Each row of a before or after table is a point. The points were changed in one or more steps. Then noise was added and the rows were shuffled. The steps act on columns, c1 being the first. Name the steps. A step turns or swaps two columns, mirrors them in a line or flattens them onto one, adds a multiple of one to another, or multiplies or shifts one. Angles are multiples of 10 degrees, from the lower column toward the higher: turns from -170 to 170, lines from 10 to 170 but not 90. Use the fewest steps. Two steps may share a column if one is a turn and the other turns, adds or multiplies; they go together, in the order done. Otherwise the lowest column goes first.

Before (14 x 2):
[[ 6.1 -3.1]
 [-0.4 -4.4]
 [-3.3  4.1]
 [-1.4  3.1]
 [-4.4 -3.2]
 [ 7.8  5.4]
 [-6.8  0.4]
 [-4.4  4.0]
 [-0.8  4.8]
 [-3.9  2.2]
 [ 0.2 -7.9]
 [ 1.2 -1.5]
 [-2.8  1.4]
 [-3.6  3.8]]
After, 14 rows:
[[ 2.2 -3.7]
 [-0.1 -3.0]
 [ 5.7 -3.5]
 [ 1.8 -5.7]
 [ 0.7 -5.4]
 [ 2.6  3.5]
 [-0.4  2.0]
 [ 5.5  0.5]
 [ 2.0 -2.6]
 [-2.0 -4.9]
 [-3.5  5.9]
 [ 3.6  6.9]
 [ 1.4 -5.1]
 [-9.4 -0.5]]
Steps: turn c1 and c2 by 150 degrees

Before:
[[-4.4  3.6 -1.8 -1.0  4.7 -3.9]
 [ 0.0  7.4 -1.1 -2.2  2.7 -0.3]
 [-2.7  8.2  8.3 -0.3  3.2  2.6]
 [-0.4  4.9 -0.4 -3.6  2.7 -1.7]
 [ 3.6  3.3 -0.9  1.5  1.1  1.3]
 [-7.5  2.3 -0.6  1.5  8.8 -2.5]
 [-1.1 -2.4  0.0  5.7 -3.7  0.6]
 [ 1.5  3.1  7.3 -4.7  3.4  4.4]
 [-5.2 -3.2  4.8  2.8  0.1  3.1]
 [-1.9 -4.0 -0.7  2.8 -4.9  4.1]
 [ 1.6  1.7 -1.5  1.2 -1.1 -0.6]
 [-6.2  0.6  5.0  1.9 -2.8  0.3]
 [-8.8  8.0  7.2 -3.0  5.5  4.6]
 [-5.9 -2.9  0.7  5.0 -2.7  4.9]]
After, 14 rows:
[[ 2.9  3.7 -0.9  2.1  0.2 -2.0]
 [-0.8  5.7 -1.1 -3.4  0.7  4.8]
 [-0.7  7.6 -1.0 -1.5  0.1  2.9]
 [-2.5 -5.5 -1.1  5.3 -3.5 -2.7]
 [-5.8  5.1 -1.8 -4.4  3.1  0.5]
 [-5.4 -3.4  0.6  7.5 -1.6 -5.8]
 [-1.2 -3.4  0.4  3.6 -2.7 -8.3]
 [-3.6  9.3  7.4  2.6  2.1  6.2]
 [-8.2  5.5 -0.8 -1.8  7.5 -3.0]
 [ 6.4  4.1  7.0  1.6  2.2  8.3]
 [ 3.0  8.9  7.9  2.4  0.0  1.7]
 [ 0.7  1.1 -1.6 -0.1 -1.6 -1.5]
 [-2.6 -0.5  5.2  1.5 -2.9 -3.2]
 [-1.7 -3.0  5.0  4.4  0.9 -3.1]]
Steps: add 0.7 times c3 to c1; turn c2 and c5 by -20 degrees; multiply c4 by 1.6; turn c4 and c6 by -70 degrees
